Rows are points. The points of each table are mixes of a few directions, plus a little noise. How many directions does each table use, and how many do they share? Where both have some left over, give the other angles between the two spaces (their principal angles), to ten degrees, smallest first.
In the rows, zero is written as 128.

First, 5 rows:
[[ 61 187 102]
 [154  98 109]
 [147 111 135]
 [151 102 112]
 [127 142 182]]
Second:
[[149 118 165]
 [114 135 102]
 [ 92 147  63]
 [158 113 182]]
Directions: first 2, second 1, shared 1

First:
[[ 41  45  50  97  94 151]
 [160 163 132 167 130 124]
 [127 137 159  65 138 116]
 [153 137 156 152 142 124]
 [147 124 145 165 139 129]
 [141 163 126 122 124 122]]
Second, 9 rows:
[[121 123  81 166 109 139]
 [114 110 156 112 140 128]
 [ 59 163 114 116 108 134]
 [173 104 185 110 160 116]
 [125  78  92  90 118 132]
 [194 165 107 168 124 122]
 [137 197 103 175 111 128]
 [ 91 129 222 124 162 123]
 [139  82  95  92 121 130]]
Directions: first 3, second 4, shared 3

First (10 x 8):
[[133 170 135 144  98  85  76 108]
 [ 92  38 118 111 183 127 191 162]
 [116  93 171 114 142 156 126 147]
 [ 99 123 137 118 123 152 113 115]
 [ 93  20 148 105 189 138 184 176]
 [138 146 132 132 118 127 118 122]
 [170 150 138 139 122 111 126 141]
 [127 179  95 138  98 123 108  93]
 [159 215  89 152  82  95  93  88]
 [151 148 118 127 124 161 147 128]]
Second, 10 rows:
[[119 132 128 148 111 131 136 141]
 [100 138 127 187  78 138 152 165]
 [165 207  47 134 106 128 139  78]
 [112 124 136 152 110 132 136 149]
 [114  80 175 110 153 126 116 147]
 [118 139 121 155 104 132 139 140]
 [127 155 104 155 100 132 141 130]
 [138  59 187  47 209 115  90 115]
 [119 136 124 152 107 132 138 141]
 [169 111 131  39 203 113  93  74]]
Directions: first 4, second 2, shared 1; angles 90

First:
[[109 135 112 176 151 136 104 187 118  71 192]
 [119 118 118 111 121 136 121  98 164 163 107]
 [133 120 130  84 105 126 131  85 152 194  96]
 [176 151 194  97 130 124 152 109  69 181 155]
 [123 132 136 203 185 151 127 153 117  29 142]
 [115 113 112  97 110 134 118  91 178 184  99]
 [109 125  90 116  96 108 115 166 130 130 147]
 [134 119 139  94 120 139 132  70 162 190  88]
 [130 136 135 189 168 133 140 159  96  25 123]
 [130 132 110 112  95  96 138 166  97 114 129]]
Second, 10 rows:
[[138 146 120 143 118 119 115 121 138 106 123]
 [177 145 210 113 153 129 159 116  56 162 151]
 [108 113 116 141 152 155 157 110 133  87  91]
 [ 79 139  59 137 116 183 122  89 188 101 140]
 [160  91 202  98 150  84 154 177  57 182 119]
 [ 92 134  72 146 114 142 111 152 153  89 159]
 [125 113 137 142 146 132  96 116 171 152 122]
 [163 116 184  64 112  94 168 137  59 204 118]
 [110 130 105 151 132 138 103 141 154 110 154]
 [128 153  76 145  86 104  96 121 171  88 105]]
Directions: first 4, second 6, shared 4

First, 11 rows:
[[155 153  98 136 165 158 165 132 121 109  47 118]
 [105 113 146 124  93  97  97 127 131 145 197 141]
 [170 166  98 145 179 142 185 125 128 113  60  90]
 [108 129 104 126  97 128 101 147 111 125 109 176]
 [120 165  76 144  99  88 122 148 109 132 119 162]
 [111  81 174 106 123 165 101 119 137 126 143 134]
 [150 139 148 138 155 100 159 107 148 140 175  70]
 [110  84 177 108 119 151 100 117 139 132 163 130]
 [149 132 157 134 155 105 156 106 149 140 179  69]
 [107 125 131 128  94  94 103 131 126 143 181 144]
 [123 124 101 120 128 181 118 147 108 105  34 173]]
Second (11 x 12):
[[100  87 151 106 104 167  86 134 123 122 120 169]
 [134 137 123 133 134 119 137 127 129 130 130 119]
 [128 128 128 128 128 127 128 128 128 128 128 127]
 [101  88 150 107 104 166  88 133 123 123 120 167]
 [140 146 118 138 139 112 146 126 130 130 132 110]
 [141 147 117 138 139 111 149 125 130 131 132 109]
 [106  95 147 111 109 158  94 133 124 123 121 161]
 [109  99 144 113 111 155  99 133 125 124 122 157]
 [208 246  63 192 198  18 249 110 142 146 153  11]
 [108  99 145 112 111 155  98 132 124 124 121 157]
 [133 135 123 131 132 121 136 127 129 129 129 121]]
Directions: first 3, second 1, shared 1

First (10 x 18):
[[132 125 134 135 113 135 148 141 131 128 132 131 126 134 136 118 117 123]
 [131 124 133 136 111 136 149 141 131 127 132 131 125 134 136 117 116 122]
 [125 131 124 122 141 122 113 118 125 128 125 126 130 124 123 136 136 132]
 [150 109 161 175  30 173 249 205 149 128 152 147 113 161 174  67  58  96]
 [145 113 153 164  52 163 221 187 143 127 146 143 117 154 163  81  74 103]
 [117 138 111 104 178 104  66  88 117 128 116 118 135 110 105 160 164 145]
 [110 144 101  88 210  90  28  64 110 129 108 112 140 100  90 179 186 155]
 [126 130 125 125 136 125 118 122 126 128 126 127 130 125 125 133 134 131]
 [134 123 137 140 102 140 160 148 134 129 135 133 124 137 140 112 110 120]
 [110 144 101  90 208  91  30  66 111 128 109 113 140 100  91 178 185 154]]
Second (9 x 18):
[[116 147 130  92 156 115  96  99 123 118 114 135 147 127  97 142 160 136]
 [116 138 112 103 177 105  68  89 118 128 116 119 136 112 104 159 164 144]
 [114 154 138  79 152 115 103  98 124 112 110 144 155 134  87 137 165 133]
 [147  88 107 200 102 143 154 166 132 154 154 101  87 116 188 120  78 124]
 [127 147 163 101  90 144 179 144 138 109 123 160 150 158 109  98 126 112]
 [116 175 188  53  87 143 188 131 140  88 108 187 181 176  72  89 148 107]
 [121 139 130 108 141 121 113 113 126 122 121 133 138 128 111 134 145 131]
 [154  63  77 240 123 135 123 166 125 175 165  70  60  90 218 139  66 134]
 [139 100 106 176 125 131 127 145 127 148 144 103  98 112 167 132 100 131]]
Directions: first 1, second 2, shared 1

First (10 x 24):
[[159  73 145 188 146 134 143 110 102  61 100 192  87  86 167 156  55 134
  120 104 116  79  86 141]
 [126 162 121 102 116 102 130 133 140 158 110  91 155 149 102 132 183 112
  115 151 149 141 122 132]
 [167 140 142 135 153  95 189 121 144  64  39 188 141  43 196 179 135 119
  121 144 148 110 115 127]
 [ 99 107 127 138 141 166  91 142 147 145 201 172 105 139 149  81  74 166
  163 111  96 128 197 125]
 [ 99 128 122 103 127 176 118 134 122 140 187 108 124 129 127  95 112 144
  158 108 102 170 175  96]
 [109 133 124 131 138 122  94 146 169 163 163 170 128 151 140  95 120 152
  144 140 123 114 183 145]
 [140 179 128  98 141  82 163 140 177 128  68 156 169  90 165 149 187 120
  126 168 158 132 156 131]
 [137  98 126 152 101 130 110 110  74 133 132  65 108 178  63 139 122 106
   96 111 130 114  46 141]
 [149 119 129 137 108 117 142 109  83 113  92  72 126 141  86 160 146  97
   95 123 142 123  47 132]
 [ 95 141 115  96 109 157 100 136 121 175 188  67 135 174  84  92 146 131
  141 121 116 169 153 110]]
Second:
[[150 138 117 123 127 101 119 134 171 145  98 157 145 114 143 128 156 116
  129 147 145 101 141 164]
 [ 48 198 166 139 149  52 144 153 101 160 143  93 140 249  77 153 162 166
   74 183 149 155 115  75]
 [134 183  90  97 120  70 120 165 161 185  98 114 183 140 129 157 213  90
  135 161 139 105 156 166]
 [165  84 117  96  90 199  95  87 157 140 144  94 115 100  97  58 126 113
  141 101 140 153 116 153]
 [145  86 138  99 131 222 133  97 164  90 159 165 104  42 173  60  74 154
  171  92 115 174 181 105]
 [ 91 102 115 152 131 172 124 147  36 115 201  85 102 155 115 154  70 130
  151  78  63 139 125  87]
 [163  81 112 162 111 131  93 118 120 132 123 135 107 134 112 128 106 105
  123 108 124  75  85 182]
 [130 145 149 140 133  89 160 118 107 106  81 114 132 142 113 164 147 124
   88 149 153 127  75 115]
 [138 157 143 114 144 102 167 125 156 103  78 159 146  89 163 144 151 133
  120 153 152 139 138 115]
 [118 117 123 160 152 126 131 151 109 107 145 177 115 112 172 154  83 139
  150 113  93 100 157 124]
 [126 118 136 124 121 145 123 115 127 126 138 116 118 134 113 108 120 134
  123 123 132 143 119 122]]
Directions: first 4, second 6, shared 4

First, 11 rows:
[[111 155 127 166 158 150 120 111 126  93 114 147 124 120 117 142 136 123
  150 138 137 142 132 148 105 143 150 141 138 164 141 113]
 [120 139 127 145 141 138 125 120 127 113 121 136 126 124 123 134 132 126
  138 132 132 135 130 137 117 135 137 134 132 143 134 121]
 [103 167 126 182 170 159 116 102 126  78 107 155 123 117 111 147 140 123
  160 141 141 148 132 156  95 150 158 146 142 180 146 106]
 [ 83 196 123 223 203 181 107  83 124  40  91 177 119 107  99 161 149 118
  184 152 151 164 135 177  71 167 181 161 151 220 161  89]
 [153  91 130  77  87  98 140 153 130 175 148 103 133 138 144 109 116 134
   98 115 115 109 124 102 160 107  99 109 115  78 111 149]
 [136 115 128 111 115 118 131 136 129 143 135 120 129 133 133 122 124 129
  119 124 123 121 127 120 138 121 118 121 124 112 122 135]
 [150  97 130  83  93 103 138 150 129 168 145 106 133 137 142 112 117 134
  101 117 117 111 125 106 155 110 103 112 117  85 113 147]
 [118 145 127 150 145 141 123 117 127 106 119 139 125 124 121 136 134 126
  141 134 133 137 130 140 114 137 140 136 133 149 136 119]
 [121 138 127 143 139 136 124 121 127 114 122 135 126 125 124 132 131 127
  137 132 131 134 130 136 120 134 136 132 131 142 132 122]
 [184  45 134  12  37  62 154 184 133 235 173  70 140 153 164  86 101 141
   60  98 100  84 118  68 199  80  63  87 100  15  90 176]
 [133 120 129 117 119 122 130 133 128 139 132 122 129 131 132 124 125 130
  121 125 125 125 127 123 135 123 122 124 125 117 124 133]]
Second, 11 rows:
[[119 147 169  98 144 123 115 105 158  83 125 157 149 110 149 154 130 109
   49 133 145 136  75 168 141 122 153 126 113 153 136 143]
 [134 144 156  68 127 104 118 137 137 112 141 135 146 120 149 153 123 124
   73 131 127 151 128 152 167 122 137 116 124 145 126 146]
 [104 159 116  46 134  94 112 189  89  76 129 152 195 107 176 145  99 156
   95  83 158 175 127 104 161 136 126 168 144 192 121 134]
 [121 104 137 124 102 122 106 132 123 151 154 121  87 153 133 103 139 115
  146 135 133 105  77  89  90 105  85 118 103 125 112 130]
 [131 129 110 170 141 147 148 112 133 131 106 125 131 122 108 128 128 131
  148 128 122 123 154 142 124 142 149 134 140 113 139 118]
 [132 134 146 130 137 133 129 107 149 118 124 134 129 121 126 140 133 117
  100 139 127 127 117 156 135 127 146 119 123 125 136 133]
 [130 108  91 249 146 181 161  82 140 149  93 118 100 131  80 102 142 126
  199 138 120  88 146 129  78 146 146 137 139  84 145  99]
 [132  91  87 210 113 155 142 120 111 183 124 101  78 156  91  81 139 134
  229 133 116  88 147  80  72 129  96 128 131  86 122 105]
 [144 134 168  72 117 104 115 127 147 133 150 126 122 129 139 151 131 114
   73 147 115 140 124 159 164 114 129  97 113 129 123 151]
 [ 96 143 111 101 138 118 115 160 100  85 120 153 170 114 160 126 113 144
  120  92 162 145  96  95 119 134 123 170 137 175 124 124]
 [166 114 113 139 109 125 148 135 122 188 138  87 100 145  97 124 129 137
  175 148  85 129 216 131 154 133 120  95 139  81 124 128]]
Directions: first 1, second 4, shared 0; angles 40

First (10 x 32):
[[117 151 149 125 126 131  99 133 111 130 141 132 132 123 117 160 119 129
  102 128 145 113 137 125 127 125 123  94 135  93 135 133]
 [ 92 210 197 117 120 136  29 145  73 134 172 144 142 110  90 238  94 131
   41 126 187  75 159 118 126 116 111   9 150   7 152 147]
 [135 116 116 130 130 127 145 125 137 127 120 126 126 132 135 110 134 128
  142 129 119 138 123 130 128 129 131 147 124 148 124 125]
 [133 119 119 130 130 128 140 127 135 128 122 125 126 130 133 115 131 127
  138 128 121 135 125 129 127 129 131 143 125 143 126 126]
 [136 110 113 130 130 126 149 124 141 126 118 124 125 132 138 103 134 128
  147 129 115 140 121 130 129 131 132 154 123 155 123 124]
 [137 109 112 131 130 127 152 124 141 126 116 125 125 132 137 102 136 127
  149 129 114 141 121 130 128 130 131 157 123 156 123 124]
 [125 133 132 128 127 128 123 129 125 128 130 129 128 127 126 133 126 127
  123 128 131 124 129 127 128 128 128 122 129 121 129 129]
 [134 115 117 129 130 126 144 126 136 127 121 126 126 131 134 110 134 128
  142 127 118 137 122 129 128 130 131 147 124 148 125 125]
 [135 113 115 130 130 126 146 125 139 127 120 125 126 131 135 108 135 127
  144 129 118 137 121 130 128 130 132 150 124 149 124 125]
 [138 107 112 132 131 126 152 124 141 127 117 124 124 132 137 100 136 126
  150 128 114 142 120 131 129 131 132 158 123 158 122 123]]
Second, 11 rows:
[[147 157 136 126 139 136 122 144  91  94 118 134 120 143 102 109 114  83
   87 117 145 129 143 127 119 110 117 100 136  82 116 118]
 [134  88 118 138 112 113 121 114 147 112 115 127 149 108 132 118 137 134
  183 139 128 111 129 136 124 127 132 146 120 166 119 140]
 [112 165 147 107 130 129 125 128 138 156 131 135 130 127 120 123 127 180
  133 118  95 126 108 125 152 143 125 139 133 151 169 150]
 [127  82  95 126 124 122 132 131 125 101 125 127 134 150 134 136 139  97
  168 144 112 108 149 148 127 123 125 139 131 134 106 110]
 [126 162 159 127 130 133 126 123 133 167 128 127 132 101 124 112 121 165
   97 114 142 150 104 110 132 139 133 123 116 143 157 150]
 [124  93 108 148 118 122 122 120 141 112 145 123 121 128 151 178 134 111
  144 146 146 115 145 131 113 121 135 123 135 104  93 112]
 [107 177 152 109 143 144 139 135 126 188 145 127 114 133 131 132 123 168
   77 112 115 157 104 113 146 147 130 124 125 128 170 134]
 [120  88 121 135 116 122 102 128 113 120 133 125 150 120 130 158 130  99
  137 145 156 105 152 138 116 122 128 101 119 116 111 121]
 [140 124 121 150 119 120 123 118 148  91 133 129 113 121 136 154 128 124
  147 135 139 115 135 124 115 116 131 131 145 104  96 126]
 [126 193 160 100 144 140 135 139 115 160 118 136 126 131 103  82 118 163
   92 102 103 148 102 118 151 140 120 130 126 144 180 149]
 [146  80  90 141 133 128 161 129 130 108 117 119 118 146 145 105 138  83
  142 136 128 145 138 136 114 121 133 152 121 138  92  99]]
Directions: first 1, second 6, shared 1

First (8 x 32):
[[163  90 211 137  61 144 152 134 123  94 185 157 115 125  82 104 138 139
  164 142  85 106 130   7 126 152 114  87 140 144 152  61]
 [114 156  76 120 148 122  54  95 105 143  93 112 106 159 131 151 146 132
   85 151 119 138 132 147 155 100 123 105 132 156  85 195]
 [ 85 152 133 149 239 160  64  59 123 176 119 106  86 120 161 165 102 115
   86 118 102 155 204 164 142 104  73 161 100 150  94 205]
 [116 118  29 142 129 110 168 167 136 129  87  95 149  77 164 114 118 142
  132  87 178 116 102 226 123 109 155 167 127 106 121 137]
 [116 131 106 136 143 131 117 122 125 135 120 113 122 121 142 131 124 132
  118 122 127 130 135 150 135 119 124 133 124 130 117 150]
 [149 134 152 101 112 106 173 146 143 122 126 164 155 132 108 122 135 118
  154 133 165 128  95 124 104 146 153 139 135 106 162  79]
 [136 131 167 107  61 129 138 182 138  96 163 125 170 198 132 116 132 119
  127 146 104 132  99 104 127 159 158  88 132  98 144 107]
 [144 118 150 126 132 124 158 119 131 128 132 153 122  95 107 122 132 130
  153 121 143 121 126 103 114 132 123 142 131 132 147  90]]
Second, 10 rows:
[[101 162 166 109 165 137 112 141 148 143 142 119 158 191 165 148 107  97
   98 136 118 161 144 171 121 146 134 139 108  91 132 157]
 [131 164 208  84 151 117 146 135 154 137 145 167 165 185 125 145 124  90
  130 150 145 159 120 127 100 162 143 141 120  90 164 102]
 [146 101  62 144 104 111 149 126 113 119  98 126 112  66 111 110 143 155
  150 110 155 100 106 130 131 106 134 133 143 149 121 113]
 [151 129  66 121 122  98 117  94 104 133  78 149 100  88  88 129 163 148
  136 137 165 111 100 118 136  99 133 124 149 166 114 126]
 [104 162  86 119 167 125  79 114 122 150  98 106 127 159 155 151 127 119
   88 137 133 148 136 186 141 111 130 131 121 129  99 190]
 [114  88 211 167  99 179 151 166 144 102 212 101 136 136 155 105  91 127
  142 107  56 122 169  83 128 161 104 116 108 107 144 106]
 [127  77 165 175  86 168 144 147 124 101 186 102 110 102 133 100 109 147
  148 107  68 104 159  68 138 139 101 107 122 137 129 106]
 [145  80 169 155  82 146 173 151 131 100 174 132 126  91 114  98 119 141
  167 109 101 102 135  69 121 146 117 120 130 128 150  71]
 [121 192  78  87 185  99  36  60 104 166  59 145 103 175 111 174 162 117
   76 174 153 154 121 154 148  94 128 116 139 165  87 201]
 [139 127  69 118 123  98 169 144 133 129  88 137 145  88 124 120 136 135
  146 111 188 119  91 175 113 119 155 156 137 116 139 108]]
Directions: first 5, second 4, shared 4

First:
[[102  84 179 128  93 174 110 110 183 142 145 111 161 123  82  73  85 154
  145  99 116 167 145 142 129 105 146 124 153 131  97 136]
 [112 124 135 132 110 134 113 115 150 134 136 129 149 119 109 122 119 138
  140 123 109 142 136 140 129 132 135 124 140 131 118 127]
 [ 80 161  91 109  72  93  82  83 139 131 135 140 167  80 114 169 132 149
  146 129  67 137 143 165 142 203 132 120 137 153 117 142]
 [176 102 156 132 182 156 177 171 101 119 114 114  77 171 154  96 127 107
  102 127 195 110 110  90 118  67 119 137 111 108 141 124]
 [160 127 133 197 170 131 143 158 151 143 136 147 146 165 116 126 153  99
  147 151 129 129 120 114 102  74 133 129 143  96 152  76]
 [181  92 161  51 181 163 200 173  39  90  90  83   7 161 198  86 106 121
   53 104 247  88 103  73 140  88 102 144  75 131 128 182]
 [106 149 101  69  99 105 116 104  91 111 116 120 106  93 153 155 123 144
  107 120 123 114 130 139 150 190 118 127 108 156 118 169]
 [ 95 156  99 167  95 100  84  99 172 148 148 155 196 104  91 162 146 133
  169 144  56 148 143 162 123 161 142 119 155 130 130  99]
 [129 137 115  92 128 116 136 127  92 115 115 121  97 118 154 141 128 130
  107 125 145 112 123 123 138 152 118 131 109 140 128 152]
 [144 182  69 164 156  73 128 138 104 128 123 162 133 130 150 193 182  98
  136 167 104 101 116 127 118 153 119 128 122 117 163  94]
 [123  94 169 165 122 164 120 128 184 147 147 126 166 143  85  85 108 135
  154 119 117 159 139 134 116  84 146 125 156 113 116 107]]
Second (8 x 32):
[[124  88 129  71 154 132 147 142 104  94 163 110  75 119 166 161  70 138
  114 183 152  84  83 122 166 134  78 117  39 186 126 107]
 [114 109 132  87 147 121  99 133 132 107 143 103 104 121 162 151  92 134
  131 155 131 101 104 132 158 144  93 116  74 173 115 124]
 [135  96 125  92 143 140 175 142  96 106 160 126  84 122 145 149  87 135
  109 172 157  97  92 118 150 122  96 125  65 162 136 105]
 [121 140 131 137 126 120  95 121 146 136 115 122 146 130 127 122 141 127
  140 111 113 138 142 135 124 135 136 126 149 122 120 140]
 [103 166 137 154 119  98   8 106 196 151  83 105 190 132 131 111 171 122
  170  73  77 159 173 152 119 154 153 120 196 111  98 170]
 [148 134 123 158 113 146 193 131 104 141 129 158 130 132  95 111 147 125
  113 121 141 142 135 117 104 107 153 142 156  93 148 118]
 [152 115 121 135 123 152 220 140  84 125 148 156 102 129 107 125 120 128
  100 148 159 123 112 111 117 103 133 140 116 114 153 103]
 [127 176 128 191 100 118  88 110 163 166  83 143 194 137  89  89 196 116
  150  62  94 179 183 139  87 127 184 139 232  66 126 158]]
Directions: first 3, second 2, shared 0; angles 50, 60

First (9 x 32):
[[132 144 191  75 177 131 125  98 176 135 138  78 136 126  91 173 100 133
  122 100  83  80 151 140 205 140 142  90 163 132 135  69]
 [124 112  94 156 105 113 105 130 135 118 115 147 127 115 161 138 130  94
  157 139 137 177  88 119  85 111 139 164 116 116 136 176]
 [119 114  87 156  88 137 120 132  97 129 125 163 116 133 150  99 142 135
  131 159 163 154 106 113  84 131 113 159 107 136 120 163]
 [146 140  88 229  99 111 127 175 110 106 122 117 132 111 154 102 159 102
  112 107 120 169 123 124  46  82 129 107 102  79 170 162]
 [126 162 146 130 137 155  85  92 133 120 146  95 107 120 127 161 139 130
   92 132 109  99 147 117 127 109 126  84 166  98 160  72]
 [133 108 106 141 125  92 137 153 142 119 108 147 144 118 149 132 121  91
  169 117 129 174  99 134 108 115 148 165 108 123 122 183]
 [130 123 201 100 154 143 159 111 179 159 137  66 146 142  61 127  84 176
  114  92  79  67 148 136 223 182 118  84 126 171 123  81]
 [109  93 112 110  89 154 161 125  88 159 128 176 120 163 111  64 121 192
  128 169 177 114 120 117 141 192  89 169  93 197  78 151]
 [134 158 127  53 179 111 132 134  94 105 133 162 122 124 148 158 156  97
  127 138 155 116 169 151 135  89 147 131 173 100 109  96]]
Second:
[[137 116 127  89 153  92 192 176 105 131 115 164 152 140 124 102 127 126
  150 117 150 133 148 156 151 133 136 153 111 147  86 152]
 [137 138 148 218 102 147 123 135 157 137 134  58 132 121 101 108 120 155
   90  93  78 116 128 115 117 134 112  72 105 117 177 114]
 [120 120 134  52 151 121 138 115 120 132 126 162 128 136 130 144 121 125
  153 147 154 120 132 138 163 142 136 160 145 150  91 123]
 [142 124 136 221 114 108 113 146 187 120 120  63 149 103 124 140 113  98
  132  77  64 159  97 121 104 109 143  96 104  99 183 156]
 [127 146 116 227  87 156  61 100 152 118 138  78 107 106 142 145 139 119
   97 127  95 145 102  95  67 100 121  90 131  85 197 121]
 [100 130 106   7 145 141  80  67  95 121 134 207  93 133 169 179 141 108
  157 201 194 126 119 122 138 126 139 195 184 139  83 113]
 [144 137 109 213 103 124 142 168 115 121 126 106 135 122 129  92 145 130
  104 105 114 143 132 126  79 109 117  98 100 103 156 144]
 [130 116 128  44 159 107 195 158  86 136 123 182 141 152 117  95 129 146
  145 137 173 109 163 157 169 149 128 159 124 164  63 132]
 [114 129 149  81 136 150 111  88 134 137 137 130 114 135 117 146 116 147
  125 147 132 101 131 121 164 149 123 131 149 148 116  97]]
Directions: first 5, second 4, shared 4

First:
[[120 194 168   7 118  74  80 188 126 128 155  76 145 219 110  66 172  96
  106  85  95 185  91 120 158 139 167  77 120 222  75 180]
 [129 119 122 145 129 136 135 120 128 128 124 135 126 115 130 137 122 132
  131 134 133 120 133 129 124 126 122 135 129 115 136 121]
 [128 124 126 135 129 131 131 125 128 128 126 131 127 123 129 131 126 130
  129 130 130 125 130 128 126 127 126 131 128 123 131 125]
 [131 104 113 172 132 148 146 106 129 128 118 147 122  94 134 151 112 140
  136 144 140 107 142 131 117 124 113 147 131  94 148 109]
 [124 163 149  64 123  99 103 160 127 128 142 100 137 176 119  95 151 111
  117 105 111 158 108 124 144 134 149 101 124 178 100 156]
 [129 123 125 138 129 132 132 123 128 128 126 132 127 120 129 133 124 131
  130 132 131 123 131 129 126 127 125 132 129 120 132 124]
 [130 113 119 156 130 140 139 114 129 128 122 140 124 107 132 142 118 135
  133 138 136 115 136 130 121 125 119 140 130 107 140 116]
 [132  93 107 192 133 157 153  96 129 128 114 156 119  79 137 161 105 145
  139 151 146  97 148 132 112 122 107 155 132  78 156 100]
 [128 128 128 127 128 128 128 128 128 128 128 128 128 129 128 128 128 128
  128 128 128 128 128 128 128 128 128 128 128 129 128 128]
 [129 120 123 143 129 135 134 120 128 128 125 135 126 116 130 136 122 132
  131 133 132 121 133 129 124 127 123 135 129 116 135 121]]
Second:
[[102  98 133 103 133 125 145 143 140 138 135 106 135 102 117 140 159 136
  121 168 158 126  98 142  89 134 104 119 128 158 126 160]
 [154 167 115 161 133 118 146 116 112 116  93 137 147 127 133 145 110 136
  157 110 100 114 163  84 193 147 170 114 141 130 108 117]
 [120 131 127 127 114 135 113 126 132 129 141 132 117 147 135 121 109 122
  123 115 120 131 136 135 124 115 125 136 127 117 136 113]
 [115 110 125 114 129 128 129 135 138 134 138 118 129 129 122 131 143 124
  123 152 146 131 107 136 102 124 100 128 131 145 131 144]
 [167 123 135 144 117 138 124 110  94 122 122 159 124 119 113 108 126  99
  129 116  90 119 143 131 147 146 182 111 123 115 157 130]
 [143 134 111 126 132 122 116 119 127 124 123 142 126 166 128 126 139  94
  127 141 131 141 117 123 132 122  75 136 139 134 126 136]
 [182  91 161 161 147 140 106 151 135 135 162 138 103 125 116  51 123 186
  116  80 117 137  98 158 100 109 199 139 110  94 165  78]
 [ 75 108 112 115 103 132 147 135 149 139 144  93 141 126 123 174 122 130
  140 170 141 108 125 118 108 128 114 105 148 181 130 150]
 [159 153 151 129 163 119 120 134 116 120 107 146 118 109 143  92 141 147
  113  87 135 149 130 144 140 127 134 158  98  72 107 109]
 [ 69 135 107 109 113 123 140 133 156 135 134  94 141 139 140 180 115 133
  139 157 151 121 135 111 120 119  84 126 147 164 104 140]
 [122 156 129 118 120 128 124 111 109 119 108 145 126 123 141 138 121  98
  122 114 117 130 158 130 150 135 122 137 117  99 117 131]]
Directions: first 1, second 6, shared 0; angles 80
